Each row of a before or after table is a point. The points were changed in one or more steps. Then noise was added and the rows were shuffled. The steps act on columns, c1 being the first. Name the steps. A step turns or swaps two columns, mirrors them in a line or flattens them onto one, adds a multiple of one to another, or multiplies or shifts one. Angles are multiples of 10 degrees, from the lower column toward the higher: turns from -170 to 170, lines from 10 to 170 but not 90. Use the fewest steps. Two steps may share a column if one is a turn and the other turns, adds or multiplies; they go together, in the order done. Otherwise the lowest column goes first.

Before:
[[ 73  23]
 [-21  -8]
 [-16  -6]
 [ 14  52]
 [ 53  33]
 [ -2  12]
 [ 53 -23]
 [ -6   7]
 [ 32 -46]
 [ 46 -39]
 [ 36  39]
 [-12  35]
 [ 10  -6]
 [ 11  14]]
After (14 x 2):
[[ 11   8]
 [-11  -2]
 [ -9   2]
 [-35  40]
 [ -5 -23]
 [ 45  31]
 [ 55  19]
 [-35   6]
 [ -3  59]
 [ 57  -2]
 [-16  54]
 [ -3 -15]
 [ -6  16]
 [ 17  76]]
Steps: turn c1 and c2 by 60 degrees

Before (12 x 3):
[[-39   4  16]
 [-18 -69  19]
 [ -4 -49 -72]
 [ -3 -56 -20]
 [ -6 -38  31]
 [-33 -27 -13]
 [  9  41 -16]
 [ 17   9  43]
 [  8 -42  -4]
 [ 41 -40 -29]
 [-38 -79  13]
 [ 16  35  28]]
After (12 x 3):
[[ 11   1  10]
 [ 16   2  49]
 [ -5   0  22]
 [ 37   2  28]
 [  1   1 -21]
 [-23  -2  -7]
 [ 14   0  67]
 [-40   1 -43]
 [-36   0 -42]
 [-31   1 -60]
 [ 10  -2   3]
 [ -2  -3 -82]]
Steps: add 1.5 times c1 to c3; multiply c2 by 0

Before:
[[  0   5  76  27  26  42]
 [  5 -17  14  10 -56 -59]
 [ -7 -11 -18 -55  36  32]
 [ 38 -15 -18 -48  50 -18]
 [ -8  32  20 -35  47  33]
 [  6  -7  43  17   0  46]
 [ 40  89  15  17 -26  28]
 [ 49   4  37 -61  46   3]
 [ 19  37  -8  24 -71 -13]
 [ 14  19   5 -32  23 -58]
 [ 54 -22  10  24  15 -13]
 [ 10   9  39  18  36  32]
 [ 54 -18   3   9   4  29]
 [ 80  -4 -11  13   1  11]]
After, 14 rows:
[[  3  16  43  -7   2  45]
 [ -2 -33  21  33  48  33]
 [ 20  25  12 -24  14 -15]
 [ 31  13 -10  -5  -1  12]
 [ 17  18  15  87 -26  32]
 [  5 -31   4  18  24 -58]
 [ 15 -47 -19 -16  51 -17]
 [  5  17  40  10  34  34]
 [  8  24  -8  38 -69 -10]
 [ -3 -57 -19 -12  37  31]
 [ 20   9   3 -17   3  29]
 [  1  25  77   5  27  45]
 [  1  11  13 -16 -56 -60]
 [ 21 -62  37   5  45   3]]
Steps: multiply c1 by 0.4; swap c2 and c4

Before (10 x 9):
[[-14 -30  -4  -9  23   4  47  41   7]
 [ 10 -45  14  15  27 -21  16  34 -41]
 [ 24 -33  -9  -5  21 -50  28  -4   3]
 [-41 -12 -62 -27 -20 -65 -73 -18 -46]
 [-34  -6  -5 -18 -67 -20 -35 -36 -40]
 [-29  32  17  14 -11 -22 -18  -1 -14]
 [-52  -1  -8 -52 -13 -68 -27 -22 -62]
 [-21 -52  32  19  34  -5  11  -4  22]
 [ -5   3  -4 -55  -5 -21 -51 -11 -39]
 [  4 -42  37  -9   6 -35  18  59  18]]
After:
[[  4  -3  -5 -47  -7 -22  33 -38 -38]
 [  2 -36  16  58 -34 -21   8 -16 -12]
 [ -5  44  36 -17   7 -35 -62 -13  19]
 [  4  12 -65  35 -43 -61  52 -56 -49]
 [-20  43  17  -2  19 -22 -38  -3 -42]
 [-41  51  32  51 -10  -5  -1  10  23]
 [-12  32 -11 -41  30 -50  -8  24   1]
 [-27  31  -2  11  -4   5 -58  19  10]
 [ -8   3  -9  26 -55 -69  34 -12 -59]
 [ 52   8  -7  34 -55 -19  44 -13 -40]]
Steps: add -1.5 times c1 to c4; turn c1 and c5 by 70 degrees; multiply c2 by -1; turn c7 and c8 by 120 degrees

Before:
[[ -3 -10   3  16  58 -21  21 -36 -21 -17   0 -23]
 [-65 -21 -54  48  12  14  28 -18  47 -28  30  30]
 [ 20  10  -9 -33 -43 -53  18  22 -14 -21  24  12]
 [ 23 -26 -25 -62 -11  -3  10  49  25  14 -14  77]
 [-38 -55   1 -31 -55  24  -7  -8  55  12 -32  29]
 [ 16  38   5  13  21 -50 -33 -21 -17  -7   9  16]
 [ -4 -45 -18 -23  -1  28  33 -41 -42 -25   1  68]
 [-65  10  14   3  19  29 -30 -11  10 -40 -40 -24]
 [-73  11 -30  16  -1 -21  23 -50  -4  16 -14  23]
 [  9  -4  58  -6  25  16  11  33  -5  37  51  44]
 [-12  18  47  34 -28  20  -2  48  57  50 -47  19]
 [-50 -13  51 -15 -11 -43  31 -36  -9 -56  24  60]]
After:
[[ 18   9  -8 -32 -42 -58 -30  27  18 -16  28   0]
 [-61 -25 -53  48  11  13 -19 -15  -7 -50  28 -56]
 [  9   1  59  -3  25  14 -41  31  36  41  52 -28]
 [ -5 -45 -23 -24  -3  24 -15 -41  79  -4   0 -13]
 [ 21  37   4  14  20 -48 -82 -22  22   0   9   4]
 [ -5  -7   1  16  58 -21 -29 -36  -1  -6  -1  33]
 [-38 -48   0 -30 -57  22 -60 -11 -11 -15 -33 -57]
 [-64  12  13   6  20  26 -82  -8 -22 -40 -41  12]
 [-73  11 -27  11  -2 -21 -30 -50  19  16 -12  -9]
 [ 25 -23 -24 -60 -14   0 -44  46  43   4 -11 -70]
 [-15  16  47  37 -28  22 -50  50 -22  26 -49 -55]
 [-54  -8  49 -12 -14 -44 -15 -39  54 -54  23 -33]]
Steps: shift c7 by -50; add -0.5 times c9 to c10; turn c9 and c12 by -130 degrees

Before:
[[-20 -52  31  26 -34  40 -14 -32  -1  46 -25  23 -47 -31  18 -52   0  41]
 [ 38 -22 -16 -61  36  29  43  49  58 -24  -4  -6  26  16  -6  24 -43  16]
 [ 35  15 -25 -44  56   2  55  13  27 -16 -35 -37  14  51 -56   3  23 -12]
 [-22 -38  59 -50  29  30  -4  -3  37  28 -23 -14 -25 -55 -23  17  19  29]
 [ 27 -19 -18 -19  26 -66 -20  -5  30 -21  52  64  19  -3 -40  -1  54 -36]
 [-13  52  45   4 -17 -12 -21  18 -25  47  12  29 -36  15  22  28 -18 -16]
 [-39 -22  73   9  40 -25 -44  30 -13  14  69  41 -29  15 -15 -16  -2 -61]
 [-65  -2 -24   8 -33  24  62  48   8  -6   4 -23   2   7  -5 -21 -11  29]
 [-18  20 -35 -56  25 -62 -13 -23  18  57  28 -30 -35 -18 -12   3  23 -53]
 [-39  -7 -23  44 -13  15  57 -26  27  12 -28  10  -8 -20  15 -36  32 -33]]
After (10 x 18):
[[-21 -44 -16   1 -34  32  -9  -4  34  30 -19  56 -40 -55  -3  15 -21  28]
 [-64  -1 -16  -9  28  32  66  49   8  -5  24 -25  12  16  -5 -19  -7  33]
 [-15  12 -33   1   4 -56 -22 -22  13  48 -38 -34 -63 -33   4   5   7 -53]
 [ 34  14 -35   9 -60   1  58  11  31 -17 -19 -27  -8  26 -35   4  46 -12]
 [ 35 -25  -3 -10 -23  31  45  51  57 -19 -25 -16  70  39   9  19 -30  21]
 [-37 -20  35   2  27 -27 -48  28  -9  12 -70  69 -28  11 -13 -13   5 -61]
 [ 25 -18  68   6  15 -58 -20  -4  32 -26 -55 -10 -36 -33 -31   2  39 -26]
 [-25 -52  23 -10   6  47 -16 -31   1  44  41  33 -45 -22   2 -52 -21  40]
 [-11  55  27  -3  25  -5 -23  23 -27  43   5  49 -21  29  22  28   0 -14]
 [-40  -1   6   4 -11  15  55 -26  25   8  28 -25 -42 -35   0 -35   9 -30]]
Steps: swap c3 and c12; flatten c4 and c15 onto the line at 110 degrees; turn c5 and c11 by -130 degrees; add -1 times c17 to c13; turn c14 and c17 by 40 degrees

Before (12 x 24):
[[ -3  25  39  73  11  43  30  57  44 -19 -25 -26  -4 -38   8 -20  -9 -80
    8  -6  44  36  18  -6]
 [ -1 -16  35  -5 -37 -33 -29  52  34  10  14   2  23 -34  14  28 -27 -27
   29  20 -20 -33  13 -27]
 [ 10   0  36  73  85   3 -21  19   7  -5 -41 -20  15 -22  62 -39 -15 -54
   14   6 -36  -9  20   7]
 [ 33 -11 -14  25  -2  43 -31  69  54  23 -21  16  12  10  35  20 -46  17
   52 -23  64   1 -13   6]
 [ 28 -18 -26  16  44 -30 -25  28  62 -19   7   6 -68 -76 -23  22  12   7
   27 -10   4  47  29  26]
 [ 14  12  33 -22  33  -4  -3  76  35  40 -18 -23 -50 -37  56 -12 -12  19
   -3  10  42   5  27 -55]
 [  8  32 -32   5  28  -2  11  39  59 -14 -15 -22  50 -60  12 -35  31 -25
   25  10  42 -11  37 -21]
 [-24  17  28  59 -34 -58 -21   1  -2  -7 -24  48  43  42 -18 -27 -25  31
  -10   5 -25  16 -27  42]
 [-47   0  12   5 -20  51 -37  -2   9 -12 -60 -41 -27 -24  19  16 -17  -7
   85 -51 -34  26  27 -12]
 [-13  43   3  -3 -47   7  -6 -13 -15  11   1 -48 -24 -55   1 -63  16 -17
   38  80 -54  20  -4  40]
 [-26   9  74  21  16   8  45  23  21  13  -5 -29  51 -42 -31 -50  46  -7
   42   0  31 -37   6 -23]
 [-12  32  17 -16   1  -3  11  29  -6  55 -27  24 -17   8  -2  10 -45  -6
   34 -27  13   0 -62 -15]]
After, 12 rows:
[[-49  13  14  81 -21  54 -35   0   9 -10 -62 -34 -27 -27  18  16 -15  -7
  -34 -48 -31  34  29 -13]
 [ 34 -32 -13  41  -2  43 -31  69  55  22 -23   3  14  10  36  19 -48  15
  -41 -23  57 -17 -13   8]
 [ 28 -18 -25  19  45 -30 -23  27  63 -17   7 -46 -70 -74 -24  24  13   8
  -26  -8  -1 -14  30  26]
 [-12  58   2  38 -47   6  -5 -13 -16  12   0 -28 -23 -54   1 -61  15 -18
  -11  80 -37  44  -5  40]
 [-13  25  18  38   3  -2  11  28  -5  53 -27   3 -18   7  -2  11 -47  -4
    4 -28  24 -23 -65 -15]
 [ 14  -4  32   6  34  -5  -4  73  37  38 -18  -9 -49 -36  60 -13 -11  20
   21  10  44  21  27 -55]
 [ -3   9  40 -17  14  44  27  56  45 -19 -25 -41  -3 -39   8 -22  -7 -82
  -72  -8  47  18  17  -5]
 [ 10  13  36 -12  85   2 -20  20   5  -6 -43   4  15 -22  63 -37 -13 -54
  -72   9 -33  22  20   7]
 [-24  26  29 -31 -32 -59 -20   2  -2  -6 -24  -9  43  44 -18 -25 -24  31
  -50   4 -16 -51 -29  41]
 [-27  -3  75  35  16   8  46  24  22  13  -6  30  52 -43 -32 -50  46  -6
  -35   2  29  35   8 -24]
 [  9  16 -31  21  27  -5  10  39  58 -15 -13   7  51 -60  13 -35  30 -26
  -14   9  51  24  37 -21]
 [ -1  -9  32  30 -37 -32 -29  52  31   8  13  33  24 -34  15  26 -27 -27
   -6  21 -26   3  14 -26]]
Steps: turn c2 and c21 by 20 degrees; turn c4 and c19 by -110 degrees; mirror c12 and c22 in the line at 140 degrees
